Each point is reached from the start by the listed moves, each made once or not at all, plus a little noise. Say if it took an odd or an even number of moves. Then give how often each move was made.

Moves:
(1): [ 65 -23]
(2): [39 82]
Start: [-21  30]
Points:
[43  3] => odd (1, 0)
[-21  27] => even (0, 0)

Moves:
(1): [ 55  25  -6 -30  -6  -4]
(2): [-11  34 -10  12 -13  -2]
(3): [-15  15  50  -7   0   6]
(4): [ -6  -7  25  30 -14 -49]
Start: [ -2   3  22 -29 -15  11]
Points:
[ 32  36  90 -37 -35 -36] => odd (1, 0, 1, 1)
[-24  10  95  -6 -30 -33] => even (0, 0, 1, 1)
[ 53  27  15 -59 -21   8] => odd (1, 0, 0, 0)
[-35  46  86   7 -44 -34] => odd (0, 1, 1, 1)

Moves:
(1): [ 21   8  -7 -15  15  -4  13   9  -4]
(2): [-19  13  -3  -7  10  15  14  -3  -2]
(3): [ -1  20  28  -3  -4 -23  10 -20  10]
(4): [16 20 -1 33 -7  5 10 12  9]
(5): [ 10 -28   5  10  13   4   5  -7 -10]
(6): [  8  -6  16  -5 -21  14   9  -1 -22]
(7): [  1 -16 -28  -3 -28 -13  17 -29   0]
(8): [-19  -6   3   1   4 -19  20  18 -13]
Start: [-23  -4  15  -5   8   1   0  -7 -17]
Points:
[-14  16  21 -40 -20  -8  62 -50 -35] => odd (1, 1, 1, 0, 0, 1, 1, 0)
[-13 -10  32  -8 -12  16  10  -9 -38] => odd (0, 0, 0, 0, 0, 1, 0, 0)
[-10  -2  33  23 -29   3  66 -54 -34] => even (0, 1, 1, 1, 1, 1, 1, 0)
[-26  33   6   0  -3 -40  85 -20 -17] => even (1, 1, 1, 1, 0, 0, 1, 1)
[  4 -13  15  23  30 -12  49  28 -35] => even (1, 0, 0, 1, 1, 0, 0, 1)
[-17  29  23  -1 -23 -22  95 -21 -39] => odd (1, 1, 1, 1, 0, 1, 1, 1)

Moves:
(1): [ 32  11   0 -26  17  10   1 -17 -14  -7  28 -13   1]
(2): [ -6  40  -2   5  13  -8 -14   8  -9  13  -7   3   8]
(3): [ -4   4  22  -5   3  -4  15   7 -13  19 -28 -22 -26]
(4): [ 17 -23  14  60  36  -6  16  -8   8 -22   3  -5  19]
(5): [-21 -18  11  -7  35 -18  -4   0  31   6  16  13  -5]
(6): [ -2  19  16  -5  10  35  -7  -6  31 -16 -27   2   4]
(7): [ -3  27 -38 -23  10 -16  54   2   4 -21  -9  -4   0]
(8): [  8 -15   9   1   4 -11  -2  38  20   6  -2   5  16]
(9): [ 13  27   6   0 -22 -12   2 -19  20   3  21 -29  -2]
(10): [ 13   1 -37   3   5  25  15 -21  26  67   3 -28  12]
(11): [-26  21   7 -11  -4  25  27  15 -20   7  46 -16 -10]
Start: [-13  -8  -4 -79  -5 -24  30   3 -18  -2  22  10 -25]
Points:
[ 56  44 -16 -34  41 -16  47 -51  11  50  72 -62  13] => odd (1, 1, 0, 1, 0, 0, 0, 0, 1, 1, 0)
[-17  20  13 -38  57  25  80 -40  79  40  85 -52  -6] => even (0, 0, 0, 1, 1, 1, 0, 0, 1, 1, 1)
[-48  56  -1 -83   7  -8  43  28 -48  14  67  -5 -25] => even (0, 1, 0, 0, 0, 0, 0, 0, 0, 0, 1)
[-17 -44  70 -32  87 -31  49  33  53  -6 -15   6 -19] => odd (0, 0, 1, 1, 1, 1, 0, 1, 0, 0, 0)
[-19   6  17 -46  95 -86  93  51  21  -2  -4  -1  -9] => even (0, 1, 1, 1, 1, 0, 1, 1, 0, 0, 0)
[ 57  12  -1 -44  33  -8  79 -57   8  55  47 -87 -23] => odd (1, 0, 1, 1, 0, 0, 0, 0, 1, 1, 0)

Moves:
(1): [ 14  -4  -1  -6  10 -18   1  -4   5 -12   3  15  -8  -9 -17]
(2): [-19  -2  -3 -15  13   3  11   7  20 -11  -8   8  12   3   4]
(3): [  7 -41   7  22 -12  -3  10  10 -21  11 -12  -5  10 -27 -11]
(4): [-21   4  -9  30 -24 -21   7 -16  12  -8  -4   7  -2   8  -2]
(5): [-15 -11   6   9   4  -6  -9  13 -11  14  12  16 -11   4  -8]
(6): [  3   5  -6  18  10  13  19 -11   2 -17  -2   3  -7  11 -12]
(7): [  5 -37 -11  14  14   4  -8   3  13 -11 -11  24 -28 -10  23]
(8): [  8  -6 -32   4   0  12 -14   5 -14 -21 -17 -14 -22  20 -10]
(9): [  5  15   1  -6 -11   6   0  31   8   3  12   4  -1   4  -7]
(10): [ 12   2  -3   4 -12 -14  36  25  -3  -5  -2   6  -6   3   5]
(11): [ -5  -5  -5 -11 -21   4  -6  -9 -10 -22  25   1   7   9   2]
(12): [ -8  -5 -19  -5 -21   9  16 -16  13  29 -11  -4  -6  34 -13]
(13): [  1  18  -7  24  -5  18  -4   0 -17  -4   3  10  28 -12   7]
(14): [ -8  -9  -4  19   6  -6   4   3 -11   6  11 -29  22   6 -13]
Start: [ -6   5   7 -10   6   2   0   2  -7  -3  -8 -13  -6  21   5]
Points:
[-28  -3  -1  38 -26 -39  35  25  -8   0  -1  13 -21  38  -1] => odd (0, 0, 0, 1, 1, 0, 0, 0, 0, 1, 0, 0, 0, 0)
[-20 -74 -51  91 -41   9 -11   0 -53 -52 -13 -19  10  11   1] => odd (0, 0, 1, 1, 0, 0, 1, 1, 0, 0, 1, 0, 1, 1)
[-13 -46 -22  73 -37 -44  95 -10 -12  -4 -26 -21  -3  45 -57] => odd (1, 0, 1, 1, 0, 1, 0, 0, 0, 1, 0, 1, 0, 1)
[-39  14 -33  26 -65   9  13 -36  -1  -5   4   1  25  62   0] => even (0, 0, 0, 1, 0, 0, 0, 0, 0, 0, 1, 1, 1, 0)
[ -9   0  -9 -28  -9 -26  49  53   5 -42  33 -11  19  35 -19] => even (1, 1, 0, 0, 0, 0, 0, 0, 1, 1, 1, 0, 0, 1)
[-51 -37 -31  27 -49   8  50 -32  13 -19 -23  -6   9  60 -28] => even (0, 1, 1, 1, 0, 1, 0, 0, 0, 0, 1, 1, 0, 0)

Moves:
(1): [ 24   2  16  -2  -2  -9  11 -11  13   4 -16  10   0  13   8   0   1  15
   6  -9  -1   9]
(2): [  2  -8  -9  -5   4  -1  -6 -13  -2  -4  -8 -18  15 -12  -1 -10 -37  -8
 -17  -2  -8  10]
(3): [ 13  11   8   0  -3  -8 -23 -15 -29  -7  21   1  -5  -4   5  20 -16   6
 -16   4   1  28]
(4): [ -3  -2  -5 -10  10   6   3   0  10  19  -7  10 -11  -8   6   0  26   5
 -16 -25   4  10]
(5): [ -9  21 -19  31   9   0   5 -18  13 -16 -25   8 -16 -11  20 -28  37 -17
  12 -15  23 -26]
(6): [  9  13  -8   7 -35  47  -6 -23   5  24  27   0  12 -13   0  19  -3  10
 -10  17  -9  12]
(7): [ 14  -3  26   0  19  -6 -14   1  -8  14   9   9  -5 -28  12 -22   1  -1
  -5   2 -29  13]
(8): [  2   0 -28  30   2   7   7  -2   0   3  13 -46  -9  22  12  20 -25  -1
  19  -2  -9   1]
(9): [ -4 -38  11  -9  20  10  24   3   1  34  16 -30  22  30  21  13 -30   2
  18 -13  28  -4]
(10): [ 18   2  -1  20  -7  -6   1   3  16  -6 -13  10   5  -7  -3  -1  22  -8
   3 -15  10 -18]
(11): [  7  37  -5   5 -13 -18 -32  19 -10  -3   5  -6  -1 -11   3  -2 -30  -9
   2  10  -4  -9]
(12): [-12  -1   6   0  -3 -21 -27 -10   5   2 -15  14 -19   0 -17   3 -18  -8
  12  19  -1  16]
(13): [ 33  25   8  -9  -5  28 -21  -4  -9  11 -11  27   3  -8 -14 -14  -7 -23
 -16   0 -12 -10]
(14): [ 13   7  -8 -11   3 -16  -5  -4  -5   5  -7 -27  11  -2   8  -6   0 -19
   9  -4 -14 -29]
(15): [-11  -1   5  -8  -3  13  -1  18 -10 -11   5 -20 -14 -17  20   2   2 -20
 -19   1  -3  -7]
(16): [ -6  -1 -21  31 -17   8 -19  -5 -11 -13 -28   9  -8  -6 -14 -10   9  18
   8   5   2  11]
(17): [ -1   8  -7  15  -6   6  10   4   0  -5  17 -29  -6  10   6  -4  22 -11
   9  -9  13  12]
(18): [-18 -18  -2 -10  -6   4  19  10   2   4 -33  22  32   4  11  -2  -5 -15
  14 -20 -23  -5]
(19): [  5  -2   2  -8 -21   9   9 -14   6  -2   7  20  -7   4 -14 -18 -16  10
  16 -18 -21  -5]
(20): [ 11  -5   6  -6 -10 -16 -13  -4 -20  14   9  13 -11   1   6  -1 -19   0
 -22  13  -7  10]
Start: [ -3  21  -9  25 -18  16  12 -16   2 -10   9  -5  20 -24  -7   7  24   8
  12 -17 -15  25]
Points:
[ 39  26 -65  73 -45  64   2 -73  13  76 -26 -50  47 -22  49  -1  -5 -87
  30 -74 -23   7] => odd (0, 1, 0, 1, 1, 1, 0, 1, 1, 1, 0, 1, 1, 1, 0, 0, 1, 1, 0, 1)
[ 21  11   4   4 -25  54 -17 -55 -20  44  21  24  52 -87  29  15 -12   5
 -39 -42 -78  95] => even (0, 1, 1, 1, 0, 1, 1, 0, 0, 0, 0, 0, 0, 0, 0, 0, 0, 1, 0, 0)
[ 12  17   7  38 -33  13 -20 -77 -32  60  30 -19  35 -39  62   1  -6 -41
  28 -25 -38  55] => even (0, 0, 1, 0, 1, 1, 1, 0, 1, 0, 0, 1, 0, 1, 0, 0, 1, 1, 0, 1)
[ 62  53  27  55 -14 -57 -59 -44 -35   9   7 -69 -11 -62  81 -29 -38 -75
  -1 -32  -8  28] => odd (1, 1, 1, 0, 1, 0, 1, 0, 1, 1, 1, 1, 0, 1, 1, 0, 1, 0, 0, 1)
[  2  84 -46  85 -63   9 -50 -46 -30 -48 -11  30 -19 -53  -5 -28   9  25
  32 -40 -10  24] => odd (0, 0, 1, 0, 1, 0, 0, 0, 0, 0, 1, 0, 0, 0, 0, 1, 0, 0, 1, 0)
[ 82  56 -36  88 -45  33 -35 -61 -20 -20 -32 -10  21 -21 -18  16 -27  10
  -1 -35 -39  55] => odd (1, 1, 1, 0, 0, 0, 0, 1, 0, 1, 0, 0, 1, 0, 0, 1, 0, 0, 0, 0)
